Rows are points. Examples show where two turns around zero, p and q, send a point. Write where each new point lands after one turn and then the other. Backwards means that the second turn is done in reverse. Each puzzle has new turns, and all numbers are rounded.

Turn p:
-17 35 => -29 -26
17 -6 => 1 18
0 -29 => 28 8
Turn q:
10 40 => -19 36
4 -21 => 17 -13
-14 -19 => 2 -23
Where do these land?
q, then p backwards: 1 -9 => -8 -5
p, then q: -23 -31 => 36 14
q, then p: -10 8 => 4 -12
q, then p backwards: 31 32 => 42 -13

Turn p:
71 -3 -7 => -43 -51 25
-22 6 -7 => 21 12 -1
-27 -18 2 => 15 11 -27
-7 6 9 => -1 13 1
-27 5 -9 => 25 14 -3
12 4 14 => -18 3 5
Turn q:
6 -30 0 => 18 25 -1
-39 -14 9 => 10 2 41
0 16 2 => -12 -11 -2
26 -15 9 => -3 26 -18
-15 23 24 => -29 -10 19
21 21 -44 => 16 -32 -39
Where do these land?
p, then q: 1 1 21 => -2 -18 11
q, then p: 8 9 -9 => 8 -11 -5
p, then q: 17 -14 -13 => 19 16 6
p, then q backwards: -53 -24 34 => 59 -32 -1
p, then q: -5 24 -8 => -24 9 -4
p, then q: 31 3 -25 => 7 36 15

Turn p:
-14 -17 13 22 => -21 7 -23 -11
-20 -14 -24 35 => -34 -21 -5 -28
0 -1 9 -10 => 3 8 -1 10
33 42 -3 -14 => 50 1 23 -5
42 -5 -1 -19 => 35 -18 -7 23
-41 -5 6 -15 => -33 23 14 12
Turn q:
13 -20 9 23 => -6 -4 -31 -13
-42 -12 36 -21 => 3 31 29 -43
7 7 -8 -23 => -12 3 16 16
21 40 -20 -5 => 12 -3 5 48
2 -15 -16 25 => 3 -26 -19 -8
Where do these land?
p, then q: 27 5 5 35 => -35 -14 13 20
q, then p: -27 -8 -19 -28 => -5 32 -23 19
p, then q: 3 -30 -20 6 => -7 -23 2 -28
p, then q backwards: -6 42 16 20 => -33 -4 37 0
q, then p backwards: 32 -18 -2 -17 => -28 -30 1 0
q, then p: -29 8 19 -16 => 28 26 3 8

Turn p:
-7 21 10 -49 => -33 -25 35 6
15 -18 16 -3 => -5 22 8 -15
-23 19 -29 20 => 19 -28 -25 19
18 -8 42 2 => 3 36 29 -3
-24 -3 -10 2 => 14 -21 -4 -6
21 -11 -29 29 => 4 16 -44 0
Turn q:
-14 -17 -37 34 => 7 6 -49 22
-18 12 -24 18 => -10 18 -31 0
1 0 43 -22 => -13 -25 37 -14
-20 -1 -48 -17 => 24 16 -37 -28
29 1 22 -6 => 5 -2 35 11
17 13 26 4 => -14 3 29 10
5 -8 18 -11 => 2 -15 17 -3
Where do these land?
p, then q backwards: -7 6 -15 -33 => -21 -5 31 2
q, then p: -23 -28 3 21 => 12 -6 -31 -25
q, then p backwards: 13 -9 7 -48 => -38 -24 24 -4
q, then p: -6 29 9 26 => 25 -27 6 16
q, then p: 24 2 -4 34 => 28 10 -15 26
